Every row gives one point. To make a cloud, some directions were put in groups of two or more. Within a group, all points are equally far from the middle, so they leave a hole (a ring in 2 directions, a hollow ball in 3). The other directions are filled evenly. Then the cloud was stretched, turned, moved and blurred a little. Count the holes, and give their numbers of directions, smallest first.

Cloud (13 x 2):
[[-40 -37]
 [-54  64]
 [-36  30]
 [-52  38]
 [-26  22]
 [-65  -1]
 [-22 -48]
 [-50  47]
 [  1 -21]
 [-57  16]
 [-71  -8]
 [-48 -59]
 [-70 -31]]
Holes: 0

Cloud:
[[ 55 -34 -11]
 [ 38  72 -32]
 [112  26  43]
 [ 42  88  -5]
 [-16 -77  37]
 [ 43  78   7]
 [-13 -47  63]
 [-34  33  27]
 [-15 -39  33]
 [-40  40  20]
 [ 37 -73  42]
 [-30 -34  45]
 [ 19  21  47]
 [ 14 -61  64]
 [ 33  -4 -12]
 [ 10  29 -41]
 [-47  89  40]
 [  5 -10   3]
 [ 13  26  -2]
 [-66  -1  24]
 [-15  84  22]]
Holes: 0

Cloud:
[[ 58  42 -21  10]
 [ 24  19  71 -23]
 [-13  11  41  85]
 [ 15   6  92 -19]
 [ 17  43  -2  62]
 [ 35 -21 -12  -2]
 [-24 -66  -8   9]
 [-70 -10 -29  36]
 [-66   7  -4  68]
 [-41   0 -75   3]
 [-49  28 -61 -19]
 [-77 -59  13  25]
 [ 23  -8  68 -31]
 [-52  67 -36 -29]
 [-32  11  48  81]
 [-71 -13 -24  47]
 [-69 -10 -16   7]
 [-59 -53 -41  55]
 [ 32  11  -5  89]
 [-29  22  91  33]
 [ 30   6   1  86]
 [-53 -83 -20  60]
 [ 17  83  -8  14]
 [ 10 -45  55 -14]
 [-65   6  -8  73]
 [ 45  29 -20 -68]
 [ 22 -24  32 -23]
 [ 58  37 -22 -28]]
Holes: 1 (2)

Cloud, 46 rows:
[[ -19   20    5   70  -40  -47]
 [  10   77   33   10  -76   -8]
 [ -33    5    2   28  -20   54]
 [   9   88  -67  -14  -61  -25]
 [  61    0  -38  -15   -2   11]
 [   6   46  -50  -13   59   17]
 [ -14   39   21   32  -15  -69]
 [  64  -53   23   49  -40   14]
 [  50   21  -36  -17   25  -69]
 [  45   11   16    8   10  -30]
 [   1   -3    6   60  -39    8]
 [  53   25   41   22   10  -79]
 [ -19   22   -5   28  -37   30]
 [ -24    0   56  -37  -36   10]
 [  47   18   10  -46    1   24]
 [   8    4   -8  -44   43  -12]
 [  15   73  -73  -22   45   -7]
 [ -53    9   74  -52  -43    9]
 [  -3    6  -57   35  -25    6]
 [ -20   54  -21  -20   20  -21]
 [ -65   11  -33   33  -22  -12]
 [  63   37  -42  -35    7  -13]
 [  27   11   34   43   -1  -49]
 [  58   24    9    9   34  -68]
 [ -40   33   19   61  -15  -22]
 [  18   47   45  -57  -15  -36]
 [ -39   21    9   21   -7  -85]
 [ -32  -18   39  -14    0  -59]
 [  -4   43  -48  -28  -53  -62]
 [  38   29  -77   19   -6    1]
 [ -44   45  -35   17   14   44]
 [  29   46   54    8   -8  -29]
 [  54    8   -6   27   21  -72]
 [ -21   59  -29    0    7  -29]
 [ -69   28  -42  -19  -26   23]
 [  12   45   52    2  -29  -58]
 [ -57   80  -23  -13  -46  -24]
 [  14   15   44  -66   22  -21]
 [ -32   13  -30   -7    9 -121]
 [   4   51   66  -26  -18    1]
 [ -19   67   38   51  -43  -46]
 [ -37    4    3 -103    6    0]
 [  45   51  -33   71  -29   30]
 [  34   19  -69   27  -35   10]
 [   8   50  -14   -3  -21   25]
 [  14   11   57   32  -71  -40]]
Holes: 0

Cloud:
[[  -3   34  -91   18   38   -8   -2   16]
 [ -14   26   82    1  -24   34  -26  -53]
 [ -11   43  -88   -5   40   -9  -16   -2]
 [  51   30   98   31  -26   -2   14  -17]
 [ -27   -1    9  -41  -27  -74   86    4]
 [ -10   31   24   -7   29   70  -58  -49]
 [  -6   47   48  -23   36  -75   82  -18]
 [  39  -36   35   24  -54   19   58   14]
 [  46  -16   -5   -1   70   64  -14   22]
 [  31  -15   25   34  -11    4  -84  -30]
 [  38  -15    5   34    1 -115   22   16]
 [  28  -62   -5  -50   16  -90   -6  -18]
 [  50   32   10  -17  -72  -90    4   20]
 [ -42  -43  -13    9  -22  -55   85  -12]
 [  -4   75  -20   40   23   12   43  -74]
 [  37  -60  -60    8   25  -54   31   24]
 [   3   18  -16   58   35   92  -16  -29]
 [  50  -30   16  -51   17  -50  -48  -52]
 [  51  -33   54   17   24  -40   78  -17]
 [  -2  -64  -10  -68   33  -31  -17  -15]
 [ -35  -10   34  -52   61  -15    6   34]
 [ -52   41   94    5   23   -9   22  -19]
 [ -39   12  -44  -34   71  -12   27   19]
 [  -1   11  -72  -42  -37   14   57  -26]
 [ -45  -18    3  -69   46  -36    2    7]
 [   6  -24  -15   68  -57   31   37    1]
 [  -9   22  -41   50  -77   -6   20  -21]
 [  20  -55   31   54   63  -34   18   20]
 [ -23  -31  -40   15   14  -67   23   46]
 [  27   57  105   -8   -3    7    1  -49]
 [  56  -22   68    6    2  -38  -64  -17]
 [  43   16   41   -6    9    5  -92  -29]
 [  45   -7   70  -66  -23   -6   52   37]
 [  -5   74  -24  -23   13   20   80   21]
 [  50    1   79  -66  -24  -79  -13   11]
 [   9   47   28   85  -31   -7   42  -18]
 [  42    6   10   -3  -32 -121   -3  -29]
 [  41    1  -46  -19   60  -80   55  -24]
 [ -14  -20  -68   -5   17  -43   21   49]
 [ -23   18  -38    5  -70   10  -28  -40]
 [ -71   19    9   31   28  -65    3  -38]
 [  47   75   -2  -13   21  -25   -7   68]
 [ -30   92   19   25   -9   44    7   19]
 [  14   12   44  -77   21   35   67    7]
 [  76   -3   29  -26    4   13  -23   62]
 [  38    1  -33  -18   40  -97   27  -53]
 [  41   87    8    9  -17  -85   -9   25]
 [  83   10  -34  -39  -33   -7  -26   28]
 [ -30   24   93    6  -25   24  -25   -7]
 [  52  -29   59   23   39  -44  -40  -41]
 [  71   -5   52  -58   52    7   30  -39]
 [  -4   82   83  -36  -44  -27    1  -10]
 [ -16   21   53  -18   67   21  -57  -47]
 [  -6   -7   16   -1  -54    0   -9  -83]
 [ -29   73  -14  -30   39   62   39  -11]
 [  44    4  -23  -97   16  -67   29  -23]
 [  55  103   22   -1   14  -24  -26   44]
 [ -61    9  -20   -5  -15  -55   14  -71]
 [ -31   14   26   98  -10   -2   -1  -41]
 [  71  -11  -56  -46    9    0  -34  -23]
 [ -22  -14   89   40    2   21  -28   -6]
 [  44  -40   48   -5  -26  -69   41  -47]
 [  11  -77   -4   17   -7   30   -1   35]
 [  16  -41  -23   11   72   61  -11  -40]
 [  34   69   20   30   44  -86  -16  -35]
 [  69   88   46  -16   -6   51   -7  -17]
 [  60   45    9  -59  -34  -33   26   63]
 [  21   -1    7   25  108   -5  -14  -51]
 [  53   78  -57   -7   36  -22   55    4]
 [  48  -51  -69   -5   -1    2  -11   24]
 [ -17   18  -37   49   72   74   30  -23]
 [  62   44  -32   28    8  -59    1  -65]
 [  27   34  -44   -8   58  -38   29   55]
 [ -52   36   13   61   47  -19   -7  -63]
 [  78   48   44   66   10  -25    5   18]
 [ -26    8  -32  -39   29    2    7   56]
 [  27  -19   77  -32  -21   22   60   25]
 [ -19   -8   49  -23   60   58   57  -28]
 [ -34  -14   -7   43   16  -15  101    7]
 [  24   32   -8  -62   51  -96   45  -16]
 [  29   40    8  -64   97    5  -19   -6]
 [ -30    7   -6  -23   78  -81    8   -8]
 [ -41   42  -40   17   35   33   65   20]]
Holes: 3 (2, 3, 3)

Cloud:
[[  11  -42   96   26  -16   41  -16   27]
 [  23    9   27   24  -29   82  -46   79]
 [  28   92   33  -36   55   22  -19   46]
 [  50  -24  -14  -37   14    9  -42   38]
 [   4  -21  116   -9   53   13   20   66]
 [ -19   -2  -36  -22    0  -41  -67   26]
 [ -32  -25  -69    1    9  -40  -26   28]
 [ -33  -35   73  -26  -17   -4    6   87]
 [  17  -21   45   19    5   32   83    3]
 [ -84  -11  -14   52    4  -17   21  -15]
 [  -7   73   -2  -26   37   34   -5    3]
 [ -23   48  -16   -7  -16   -2  -83   32]
 [ -52   36    8    9   -5    5   40   35]
 [   1  104  -20   -5  -12  -27   19   37]
 [   4    9  -17  -19   31  -26  -35  -21]
 [   9    5   23   39   45  -28  -40   43]
 [  30   30   30   41   -9  -37  -49   -7]
 [  23   38   14  -43    4  -23   -5  -44]
 [  50   -5  -54  -26   14   23   20   68]
 [  46  -66    9   60  -16   20  -77   27]
 [  23  -49  -39    8   -6  -64   18    1]
 [  71   18   29   19   -5  -23  -35   39]
 [  61  -45   -6   18   27   -4   53  -14]
 [  45  -14    6   -4  -19  -77   22   -1]
 [  29  -14   16   23   50  -69   21   43]
 [  36 -121   18   -3  -19   13   10   14]
 [ -49  -25   -7  -31  -26   36   20  -37]
 [  -6  -17    6   60  -55  -34  -22  -32]
 [  28   12   15  -73   48   -2   -4   25]
 [  -7  -39   31   17   28  -71  -10   47]
 [ -37  -15   15   78    9   -4  -62    5]
 [  54   29   22   37  -19    6  -33   68]
 [  51  -34   60  -18   33  -24    7  -22]
 [ -20  -20   47  -49   37   11    4  -36]
 [  21  -85   25  -19   40  -23  -20   15]
 [  90   -5   29   32   26   12  -25  -20]
 [  69  -38  100  -12   13  -41   -1   19]
 [  -2  -21   22  -48  -22  -28  -37  -35]
 [ -12   16   24   61   -2   11   87    2]
 [   0  -29   58   47   36   67  -18   68]
 [ -24    2   30   18   28   42   42  -12]
 [ -34  -45   35   42   29  -32  -10  -16]
 [  38   49   27   42  -18   14  -32   58]
 [  38  -15   88   13  -17  -20   31  -13]
 [ -36   -3  -38   32    9   47   45    7]
 [  34   51  -24   -8    7   49   56   40]
 [  46  -74   36  -21  -31   18    4   11]
 [ -21  -61   65  -42    9  -35   66    7]
 [ -11  -27   19  -31  -11   78   11   35]
 [ -43   65   -4   13  -57  -69  -17    4]
 [  -4   33  -85   14    6  -10   29  -29]
 [  60  -29   44   35  -11  -23   36  -29]
 [ -25  -43  -32   57  -11   25  -35   87]
 [  34  -24  -28  -20  -26   55   -2   -3]
 [  -5   21   12   38   -6   16   25   77]
 [  37   74    7  -49    4  -45   15  -23]
 [   3    0   68   -2   -1  -67   60  -62]
 [   2   43  -69   56  -12  -10  -39    3]
 [  26  -30  -38   64  -25   -1  -49   60]
 [  13   -5   -3    7   42   10  -51   89]
 [  -5  -45   43   35  -14  -29   77   42]
 [ -12   37  -38  -19  -73   -3   17  -29]
 [  12  -48  -35   56    3   10  -78   -9]
 [  14   52   47  -61   13   14   58   59]
 [  42   -5   20  -24  -33  -73   -1   53]
 [ -16   63   41    7   39  -33  -10   59]
 [  -3   29  -14  -68  -42  -41   35  -19]
 [ -48  -28   85   11  -23    5  -45   26]
 [   7   49   57  -60   59   30    6   65]
 [ -20    1  -25  -21   11   62    8   20]
 [   6    6   -5  -52   31   -4  -72   57]
 [ -22   89  -40  -27    6  -10   30    4]]
Holes: 1 (4)
